Every row gives one point. Two turns around zero, p and q, are shown by what they do to some points. Where does a point land after both, in the order given? Backwards means that the second turn is done in reverse. Each puzzle has new turns, and all numbers are rounded.

Turn p:
14 8 => 8 14
-29 16 => -33 -2
-28 -6 => -20 -20
42 -18 => 45 7
Turn q:
-20 -19 => -28 -2
0 -21 => -13 -16
20 40 => 41 18
Where do these land?
p, then q backwards: -28 20 => -28 -20
q, then p: 8 19 => 10 18
q, then p: 15 -48 => 9 -49
q, then p: 5 9 => 6 8

Turn p:
21 17 26 => 3 3 37
-48 -28 -14 => -32 2 -47
17 22 -14 => 29 10 7
10 -12 1 => 1 -15 2
Turn q:
3 -6 -3 => 7 0 -1
15 38 -8 => -22 35 -5
31 6 32 => 2 19 41
-25 -2 32 => -19 -29 21
-9 -29 -46 => 31 -11 -44
-15 -8 -7 => 1 -14 -11
Where do these land?
p, then q backwards: 0 13 -29 => 15 -13 -25
q, then p: 38 31 -12 => 17 45 16
q, then p backwards: -5 -32 5 => 30 -9 -11
p, then q backwards: -36 -37 23 => -42 38 2
p, then q backwards: -6 -1 14 => -3 12 9
p, then q backwards: 10 26 0 => 27 -5 5

Turn p:
16 -9 2 -8 => 12 -3 6 -14
10 -22 -12 5 => 13 -18 -12 -10
18 13 5 21 => 22 18 -6 11
-45 33 -16 20 => -40 17 -26 35
12 -7 0 -22 => 2 -2 12 -23
-12 -8 21 -15 => -9 -11 25 3
Turn q:
-35 8 18 28 => -40 -6 10 26
-23 -18 -2 -13 => -11 -18 16 -18
15 -24 -26 7 => 14 -23 -26 -11
-12 12 -3 5 => -16 7 -2 1
16 14 6 -29 => 21 25 12 -12
5 -17 0 -5 => 11 -14 3 -5
34 24 7 8 => 22 27 -14 21
Where do these land?
q, then p backwards: -2 8 -10 -15 => 11 7 -8 -13
p, then q backwards: -20 -21 -3 6 => -9 -20 -2 20
p, then q backwards: 14 -17 -15 14 => 20 -15 -17 3
p, then q: -11 48 29 5 => -30 29 -1 39
p, then q: 19 -18 -1 -10 => 24 -1 10 -10

Turn p:
11 1 -24 38 -16 -16 -2 11 => 20 -17 -35 15 -11 -19 -10 -5
34 29 -19 12 29 11 -4 -14 => 21 19 0 31 2 10 2 -42
-20 -10 -21 -9 20 11 -21 10 => -7 18 -12 2 16 23 -25 13
8 11 -1 -23 2 -7 5 13 => 4 17 -1 -20 9 -4 9 -8
-8 -4 9 -11 -13 13 19 -4 => -1 -16 13 -17 -1 11 11 5
-6 6 7 16 15 -15 15 -48 => -29 -25 16 25 4 -6 2 -30
-15 5 23 -3 -7 4 -1 10 => -12 3 1 -6 -7 3 19 19
-19 -21 21 -31 -27 6 -17 5 => -17 6 18 -34 -17 2 -9 34
15 -18 5 10 -3 -8 5 17 => 19 -4 0 3 6 -21 0 15
Turn q:
7 -6 2 -7 -24 -7 28 -19 => 22 -5 6 7 -18 -2 16 -27
17 27 -1 -13 16 16 7 24 => 1 -6 -33 -18 18 15 13 12
21 -4 -5 -1 16 -28 -25 -22 => 19 8 -10 14 3 -14 -41 2
-8 -21 0 1 -17 9 -11 6 => -11 -12 22 10 -6 12 -3 3
28 0 26 11 -7 -5 26 0 => 33 18 1 8 10 13 22 -10
-28 2 1 -9 -17 14 -12 -22 => -24 1 9 -8 -30 5 -10 -16
1 21 -18 2 21 21 5 -9 => -20 1 -27 -11 16 -7 0 -15
-27 -13 -6 32 -14 -27 -14 29 => -16 5 28 26 -8 -20 11 40
-11 -5 3 -14 25 6 -4 13 => -6 -7 4 -27 13 -2 -8 12
Where do these land?
q, then p: 2 -14 18 16 -18 -7 -1 38 => 24 -4 0 8 9 1 36 23
q, then p backwards: 6 32 16 8 1 -25 20 28 => 5 13 19 7 -6 5 -1 51
p, then q: -18 -13 -21 -17 11 36 -24 -10 => -38 4 -9 -8 5 39 -12 5
q, then p: 4 21 29 5 -21 -12 24 2 => 26 -14 0 -15 -9 3 26 -25
p, then q: -17 -19 0 -3 15 -4 -7 -15 => -19 12 13 -10 3 -1 -10 16
q, then p: 0 8 -21 7 -1 -2 23 -15 => -11 -21 -2 2 8 -14 -10 -21
q, then p: 14 22 5 22 4 -3 1 -9 => 3 0 -21 10 0 8 6 -26
p, then q: 11 -24 -8 -20 15 17 -6 -11 => -2 21 -5 -11 7 27 -19 10
q, then p: -1 -13 -19 -18 -5 1 -30 -8 => -7 4 -2 6 -17 -2 -27 27

Turn p:
-3 8 -8 -7 13 -3 12 -1 -1 => 1 9 5 -4 10 -8 9 11 2
11 2 -5 -8 -15 -1 -6 17 17 => 6 -9 3 -19 -11 1 -14 -2 16
-16 4 -22 -11 -4 1 -7 -31 -15 => 0 3 -28 -11 16 -11 21 -9 -19
-4 9 -7 -3 -45 -9 10 15 10 => -3 -19 -13 -15 -34 -20 -2 4 18
-20 8 8 -5 5 13 -8 -9 8 => -22 14 -4 -4 7 -2 -1 -14 -1
-4 6 9 -11 9 -12 -3 -3 -11 => 2 7 7 2 6 -14 -5 1 -16
-13 -5 8 4 5 -5 3 2 -16 => -8 1 -3 15 2 -5 -3 10 -13
-3 -2 3 -6 7 10 -3 19 -6 => -10 2 6 -6 2 9 -12 14 -4
16 -30 9 -10 3 -1 11 12 6 => 1 -29 22 5 10 7 -8 6 7
29 3 1 24 13 13 0 -35 -6 => 21 10 7 15 1 27 31 -21 -9
7 -3 5 32 9 -7 -6 13 14 => 11 10 1 23 -8 15 -14 0 20
Turn q:
-3 3 10 -8 4 12 -2 8 18 => 4 12 1 -10 -2 10 10 12 10
-8 2 -38 -5 -7 14 -9 4 -9 => 4 -13 -40 4 -2 6 -6 -9 5
16 7 10 -11 4 -13 -9 3 -8 => 9 5 13 -13 -2 -10 -16 -8 2
-3 5 -9 -14 -48 10 -3 7 -6 => -2 -20 -17 -11 -44 3 5 -8 -1
-15 1 11 3 11 -19 -10 -20 35 => -25 5 22 6 11 8 -3 17 30
-13 11 1 10 11 11 -5 3 -3 => -6 17 -11 4 5 9 -5 7 -7
6 5 3 2 13 2 29 -1 -11 => -2 6 0 -6 16 -16 15 -5 -19
2 -18 8 -1 3 -22 0 5 -8 => 9 -14 17 4 5 -12 -11 9 -5
2 -13 12 -1 8 -3 -10 -16 3 => -1 -5 20 1 10 14 -5 -1 3
17 -3 -9 24 1 8 19 7 -12 => 11 6 -6 21 3 -13 15 -14 -19
Where do these land?
q, then p backwards: 12 -2 16 -8 -5 14 8 2 -32 => 18 9 6 -17 -6 2 -20 -13 -21
q, then p: -13 15 0 -15 3 13 -5 20 19 => -1 3 3 -32 -6 -5 -3 11 19
p, then q: -9 -5 15 14 1 0 1 -2 -10 => -8 3 -5 18 -6 3 -4 1 -13
q, then p: 28 -7 6 15 6 -17 9 17 12 => 22 6 21 21 -18 -11 -1 -7 8
q, then p: 18 13 9 13 1 10 -3 1 20 => -3 16 10 -2 -18 -8 16 -11 11
p, then q: 16 9 4 16 -16 -22 0 -14 13 => -8 -7 20 13 -10 -8 11 -25 12
p, then q backwards: -13 4 17 8 4 10 -9 8 -19 => -17 11 11 20 -4 3 -5 -3 -13
q, then p backwards: -10 5 -11 8 7 6 -2 -18 -20 => -15 -15 7 -1 3 9 -20 -8 -6
p, then q backwards: -14 -12 -2 -5 1 -10 14 -14 3 => 1 -5 -16 5 6 -11 19 -5 4
p, then q: -7 4 -29 -43 2 -9 0 1 8 => 14 -11 4 -29 25 -18 -15 10 21
p, then q: -7 -4 -7 10 -7 15 -2 13 -1 => 3 -3 -19 2 -8 10 6 8 5
p, then q: -2 -20 -19 -13 3 -10 -10 -15 7 => 11 -8 2 3 32 0 -3 -7 11

Turn p:
-19 10 -2 -1 -15 17 22 8 18 -11 -17 => 1 10 8 -6 11 -1 6 24 -10 -8 -34
-13 5 -5 -3 -8 16 -11 -11 10 -3 3 => -6 11 -10 -19 6 3 -6 4 2 -12 -5
11 23 3 7 9 -10 -13 14 9 -10 16 => -8 -10 10 -2 2 -15 -14 19 5 1 24
11 16 21 3 -8 -5 -13 13 -9 22 -17 => 20 1 12 -17 -13 -1 0 5 2 32 8
4 -15 2 -4 6 -7 -11 14 1 -9 -5 => -15 -11 9 1 -14 8 4 -2 -6 1 5
16 -12 -10 -5 -4 -3 15 -16 8 -3 12 => 2 3 7 15 5 -2 1 -16 15 -21 -3
-18 -8 -9 13 -10 1 19 -18 22 -3 -2 => -7 18 -4 14 14 9 -12 3 6 -10 -28
7 -10 9 -16 16 -10 7 -16 -14 -6 11 => -6 -7 -2 12 15 0 18 -23 4 0 15
11 17 -4 -11 18 -6 -9 -3 -11 16 -5 => 13 -22 -9 -10 2 -8 3 -4 13 13 11
-11 -16 -6 -14 1 -8 7 7 -8 -3 16 => -16 2 -9 14 -8 -12 15 -9 -5 -5 -1
1 4 -9 16 -11 -3 -3 -7 -10 -6 -2 => 7 2 0 1 1 -3 -20 -8 -12 -2 -2
-1 -14 11 15 3 17 -12 16 -16 16 -11 => 15 4 -9 -4 -24 21 5 6 -16 12 8
Turn q:
-18 14 1 19 -11 3 1 -20 -18 5 12 => -3 10 -12 23 5 12 9 4 -23 -3 -18
1 -2 10 10 12 9 -24 8 2 -4 -10 => 10 -4 -4 2 5 12 -3 15 25 -1 -1
0 -12 6 15 -1 3 -7 4 -7 -26 -8 => 18 -10 3 4 -19 9 6 17 5 1 -3
12 -5 -15 -3 7 3 4 -4 3 -2 -5 => 9 -4 -1 -9 3 -8 11 -7 1 -4 10
5 3 -12 -21 11 0 6 8 -4 -8 0 => 3 5 17 -21 6 -6 6 -1 -3 0 6
-5 -12 4 -2 3 9 -9 -4 18 -2 -11 => 2 -14 -9 -7 -2 15 -5 -6 12 3 7
16 2 0 -9 4 7 20 7 -6 3 -7 => 2 7 8 -8 -1 -17 11 -11 5 15 0
-6 -22 18 0 23 7 -12 4 11 -13 -6 => 4 -26 12 -5 -3 19 0 3 26 0 -3
3 0 -10 -3 7 9 12 19 13 -4 2 => -6 -7 8 -8 5 -8 6 5 2 15 19
-15 16 -13 3 -16 -9 21 -3 -17 4 -12 => -11 15 -15 -9 -8 -10 12 6 -26 5 -14
-8 -8 -19 0 -9 -3 15 8 -18 13 -3 => 1 -6 -8 -9 6 -22 2 3 -22 7 -12
9 17 16 1 -11 -30 -11 -18 14 20 26 => -24 18 -1 28 0 -2 -23 -16 0 -29 4
5 10 14 -11 -20 -7 -14 -11 10 13 21 => -7 16 1 17 3 7 -29 -16 -5 -9 5
Where do these land?
p, then q: 10 -8 9 -10 -4 5 9 11 -8 3 2 => -5 6 4 10 -14 -9 5 -9 -5 8 -3
p, then q: 7 -6 -15 4 16 -11 -6 -48 0 15 -9 => 16 -17 -18 -2 18 21 14 -22 11 -19 24
q, then p: 6 -6 10 -1 18 6 7 -19 2 -12 -1 => 8 14 10 6 16 13 7 -1 4 -10 -8
p, then q: -17 14 7 28 3 -8 2 -11 -20 6 -7 => 12 7 -11 5 32 -16 2 5 10 -14 -8
p, then q backwards: 5 -8 -2 25 -5 2 2 10 7 4 10 => 5 7 10 8 -17 -8 -14 2 1 -12 9
q, then p: 7 -10 2 5 -9 -11 5 12 6 -9 -6 => -9 13 9 0 -15 -9 -5 -7 1 2 -2
q, then p: 11 7 -19 -7 -3 2 5 11 -1 -8 9 => 0 0 2 8 2 -17 7 -3 2 8 19
p, then q: -9 38 7 -6 -8 -11 7 17 10 10 1 => -27 2 3 -12 1 -24 -20 8 18 -8 -2
p, then q: 1 -3 0 -7 -8 -9 5 0 11 -6 -9 => -7 -2 -6 -4 -9 9 -1 -2 10 4 -9
q, then p: -8 -12 0 -11 12 8 -10 17 0 0 1 => -9 -5 1 -4 -11 14 17 3 10 3 8
q, then p: -7 -10 9 -4 -1 38 -3 15 -8 -7 -7 => 23 -1 -3 -4 -21 14 14 4 25 4 4
p, then q: 0 14 14 -7 -7 -10 -32 9 4 1 -5 => -13 3 8 -7 13 5 -31 -12 -6 1 -8
q, then p backwards: -5 -10 -20 -9 -4 0 8 -25 -4 3 21 => 5 -8 -4 -1 -3 6 6 -8 -28 -27 -5
